Every row gives one point. The window is the flat piece filled in between its corners: a triangle in 3 columns, a solid with four corners in 4, and so on. A path goes straight from each point to the next, and from the last back to the first. After which points does the path pass through the window?

Window (3 x 3):
[[-0.35 -0.31  0.01]
 [-0.02  0.10  0.76]
 [ 0.04  0.39 -0.52]]
Path:
(1): [-0.24 -0.55  0.23]
(2): [ 0.00 -0.31  0.15]
(3): [-0.90 -0.09 -0.33]
(4): [-0.55  0.20  0.44]
(5): [ 0.13 -0.36  0.25]
(6): [0.40 0.34 0.36]
(7): [-0.53  0.34  0.31]
(8): [-0.64 -0.29  0.09]
Through the window after points: 2, 4

Window:
[[-0.26 -0.02 -0.07 -0.24]
 [ 0.26  0.51 -0.64  0.24]
 [-0.81 -0.33 -0.24 -0.13]
 [ 0.52 -0.42 -0.09 -0.21]]
Path:
(1): [-0.54 -0.20 -0.49 -0.43]
(2): [-0.44 -0.42  0.21 -0.12]
(3): [-0.32  0.26 -0.22  0.27]
(4): [-0.20  0.24 -0.50 -0.11]
(5): [-0.03 -0.39 -0.15 -0.39]
(6): [-0.29 -0.24  0.47  0.14]
(7): [-0.74 -0.21  0.46  0.11]
(8): [-0.34 -0.36 -0.30 -0.58]
(9): [-0.65 -0.11 -0.37 -0.82]
(10): [-0.49 -0.29 -0.20  0.66]
(11): [ 0.10  0.10 -0.14  0.51]
(12): [ 0.49  0.18 -0.52 -0.56]
(13): [-0.45 -0.19 -0.25 -0.47]
(14): [-0.29 -0.36  0.20  0.10]
(15): [-0.61 -0.09  0.20  0.27]
(16): [-0.37 -0.32 -0.70 -0.41]
Through the window after points: 9, 15

Window (8 x 8):
[[-0.40 -0.66  0.06 -0.48 -0.39 -0.04  0.16 -0.66]
 [ 0.32  0.18  0.33 -0.31 -0.62  0.08  0.41  0.05]
 [ 0.07 -0.22  0.09 -0.42  0.49 -0.53  0.40 -1.13]
 [-0.17  0.14 -0.06  0.28 -0.04  0.08  0.22 -0.20]
 [-0.05  0.15  0.79 -0.22 -0.04  0.83 -0.36  0.46]
 [ 0.80  0.71 -0.92 -0.14  0.10  0.06  0.31  0.14]
 [-0.54  0.71 -0.74  0.29 -0.04 -0.63 -0.74  0.60]
 [ 0.14 -0.46 -0.08  0.13 -0.38 -0.35  0.11  0.70]]
Path:
(1): [ 0.58  0.34  0.23  0.12 -0.60  0.17 -0.11 -0.24]
(2): [-0.39  0.33 -0.25 -0.29  0.30  0.11  0.20  0.23]
(3): [-0.68  0.19  0.63 -0.72  0.20  0.21  0.05  0.46]
(4): [ 0.58 -0.04  0.34  0.27 -0.21  0.61 -0.34 -0.08]
(5): [ 0.48  0.27 -0.10  0.04 -0.06  0.00  0.10 -0.18]
(6): [-0.10  0.37 -0.17 -0.09  0.11 -0.09  0.20  0.29]
(7): [-0.06  0.43  0.19 -0.69  0.14  0.35  0.56  0.01]
(8): [-0.07 -0.12  0.16  0.60 -0.18  0.05 -0.74 -0.44]
(9): [ 0.53 -0.40  0.13 -0.08 -0.46 -0.09 -0.04 -0.24]
(10): [ 0.04  0.11  0.17 -0.36  0.04  0.15  0.62 -0.27]
(11): [ 0.27  0.67 -0.43 -0.05  0.39 -0.10  0.56  0.11]
(12): [ 0.58  0.29 -0.68 -0.20 -0.14 -0.03 -0.06 -0.09]
Through the window after points: 3, 11

Window:
[[-0.72  1.42 -0.49  0.43 -0.04  0.21 -0.36  0.73  0.15  0.03 -0.10]
 [-0.04 -0.13  0.23  0.04 -0.06  0.13 -0.26  0.01 -0.10  0.67 -0.12]
 [-0.50  0.26 -0.43 -0.19  0.36  0.35 -0.66 -0.21  0.38 -0.40 -0.11]
 [-0.31  0.20 -0.87 -0.58  0.28  0.09 -0.33  0.66 -0.17  0.28  0.29]
 [ 0.26  0.03  0.24  0.39 -0.14  0.24  0.59 -0.30 -0.18 -0.11 -0.24]
 [ 0.21 -0.83 -0.02  0.06 -0.57 -0.25  0.02 -0.28  0.01 -0.48 -0.34]
 [ 0.23 -0.64 -0.31 -0.06 -0.18 -0.24  0.27 -0.14  0.75  0.34  0.04]
 [ 0.23 -0.31  0.55 -0.32  0.85 -0.98  0.06  0.40  0.34 -0.47 -0.35]
 [-0.14 -0.22 -0.24  0.62  0.27 -0.73 -0.07  0.00  0.12 -0.20  0.43]
 [ 0.32 -1.02 -1.14  0.67 -0.29  0.30  0.00 -0.16  0.45  0.26 -0.40]
 [ 0.88  0.41  0.26 -0.03  0.02 -0.31 -0.07  0.26  0.04 -0.06 -0.09]]
Path:
(1): [ 0.03 -0.14 -0.14 -0.05 -0.16  0.44 -0.28  0.68  0.03 -0.44  0.17]
(2): [-0.15  0.01 -0.27  0.13 -0.12 -0.32 -0.08 -0.16  0.14 -0.08 -0.31]
(3): [ 0.30 -0.16 -0.02 -0.48  0.27 -0.77  0.16 -0.22  0.35  0.51 -0.55]
(4): [-0.12 -0.64 -0.33  0.60 -0.10  0.48 -0.24  0.37 -0.18 -0.71  0.64]
(5): [-0.14 -0.49 -0.24  0.49 -0.16  0.26 -0.14  0.61  0.77 -0.84 -0.06]
(6): [ 0.33 -0.04 -0.62  0.04  0.09  0.04  0.09 -0.83 -0.35  0.82 -0.37]
(7): [ 0.06 -0.12 -0.55  0.11 -0.06 -0.19  0.27 -0.24  0.01  0.09 -0.34]
(8): [ 0.12 -0.48 -0.42  0.47 -0.04  0.11 -0.14  0.16  0.36  0.05  0.07]
(9): [ 0.00 -0.25 -0.15  0.31  0.19  0.00 -0.03  0.22  0.23 -0.02  0.14]
(10): [ 0.10 -0.23 -0.47  0.40 -0.14 -0.84  0.06 -0.50 -0.02 -0.15 -0.28]
(11): [-0.26  0.30 -0.80 -0.44  0.47 -0.25 -0.23 -0.44  0.32 -0.12 -0.17]
(12): [-0.09 -0.40  0.27  0.28 -0.21  0.41 -0.39  0.69  0.05 -0.19  0.07]
Through the window after points: 1, 5, 7, 9, 11

Window (14 x 14):
[[ 0.98 -0.12  0.28  0.09 -0.28 -0.42 -0.60  0.40 -0.65 -0.69  0.34  0.19
  -0.76  0.05]
 [-0.88 -0.14 -0.38 -0.33  0.26  0.30 -0.52 -0.20  0.02  0.15  0.38 -0.37
  -0.02 -0.26]
 [ 0.81 -0.05  0.25 -0.21 -0.10 -0.39 -0.21  0.86 -0.34  0.11 -0.46 -0.26
  -0.38  0.18]
 [-0.66 -0.52  0.07 -0.69 -0.01  0.32  0.24 -0.62 -0.45 -0.19 -0.29  0.01
   0.34 -0.26]
 [ 0.36 -0.55  0.01  0.11 -1.18 -0.76  0.54  0.93  0.07 -0.21  0.13  0.31
   0.36 -0.10]
 [ 0.80  0.20  0.25  0.30 -0.67  0.10 -0.78  0.60 -0.61  0.10 -0.16  0.50
  -0.07  0.07]
 [ 0.67 -0.24  0.51  0.42 -0.54  0.23 -0.24  0.66 -0.14 -0.08 -0.22  0.29
  -1.15 -0.10]
 [-0.19 -0.94 -0.62 -0.51  0.28  0.29 -0.32 -0.72 -0.11  0.54  0.15  0.09
  -0.01  0.13]
 [-0.25 -0.02 -0.22 -0.87 -0.35 -0.12 -0.10 -0.87  0.30  0.33  0.01 -0.02
  -0.01 -0.42]
 [-0.50  0.12 -0.29 -0.24  0.11  0.14  0.32 -0.75  0.03  0.08  0.10  0.06
   0.02  0.59]
 [ 0.53 -0.18  0.71 -0.22 -0.62 -0.63  0.58  1.04 -0.39  0.38  0.59  0.70
   0.02 -0.22]
 [-0.21 -0.19 -0.38  0.06 -0.06  0.10  0.22 -0.83 -0.53  0.46  0.13 -0.53
   0.01 -0.39]
 [ 0.10 -0.28 -0.11 -0.59 -0.11  0.69  0.36 -0.47  0.22  0.02  0.45 -0.38
   0.50 -0.12]
 [ 0.53 -0.35  0.83  0.45 -0.05 -0.35 -0.54  0.07  0.05 -0.01 -0.05  0.05
  -0.08  0.02]]
Path:
(1): [-0.12 -0.11  0.85 -0.18 -0.94 -0.04 -0.44 -0.13 -0.23  0.10 -0.06 -0.70
 -0.40  0.28]
(2): [ 0.37 -0.42  0.28 -0.17 -0.54  0.16 -0.41  0.01 -0.10  0.15  0.09 -0.03
 -0.53  0.31]
(3): [ 0.14 -0.06 -0.23  0.33  0.15  0.03  0.13  0.32 -0.41  0.02 -0.24  0.54
 -0.09 -0.65]
(4): [ 0.97  0.18 -0.23  0.23  0.35 -0.23 -0.05  0.56 -0.44 -0.01 -0.06  0.50
 -0.20 -0.23]
(5): [ 0.03 -0.35  0.63 -0.34 -1.03 -0.13 -0.36  0.25  0.03  0.35  0.14 -0.44
 -0.20  0.34]
(6): [ 0.11 -0.45  0.30 -0.05 -0.55  0.09 -0.20  0.26 -0.19  0.04  0.08 -0.08
 -0.62  0.12]
(7): [ 0.37 -0.06 -0.05  0.16 -0.05  0.06 -0.10  0.22 -0.07  0.02 -0.11  0.36
 -0.22 -0.37]
(8): [ 0.44 -0.15 -0.30  0.18  0.14 -0.09  0.30 -0.03  0.21 -0.14  0.28  0.48
  0.01 -0.42]
(9): [-0.35 -0.59  0.37 -0.48 -0.80 -0.15 -0.34  0.02 -0.44  0.38 -0.15 -0.32
 -0.05  0.68]
(10): [-0.15 -0.19  0.21 -0.04 -0.66  0.00 -0.22 -0.03 -0.55  0.24  0.12 -0.04
 -0.32  0.45]
(11): [ 0.45 -0.15  0.08  0.05  0.07  0.05 -0.09  0.04  0.09 -0.06 -0.06  0.25
 -0.23 -0.17]
(12): [ 0.33 -0.03  0.11  0.08  0.14  0.01  0.27  0.37  0.03 -0.12  0.14  0.28
  0.09 -0.44]
(13): [ 0.34 -0.55  0.37 -0.01 -0.64 -0.28 -0.72 -0.02 -0.76  0.09 -0.08 -0.32
 -0.48  0.62]
(14): [-0.01 -0.35  0.24 -0.54 -1.10 -0.48 -0.15  0.13 -0.39 -0.24  0.40  0.20
 -0.47  0.69]
(15): [ 0.44 -0.34 -0.23  0.26  0.41  0.09 -0.05  0.04  0.12  0.19 -0.13  0.00
  0.29 -0.79]
(16): [ 0.28 -0.09 -0.07 -0.12 -0.09 -0.15  0.05  0.12 -0.16  0.01  0.14  0.32
 -0.04 -0.22]
Through the window after points: 2, 6, 8, 10, 14
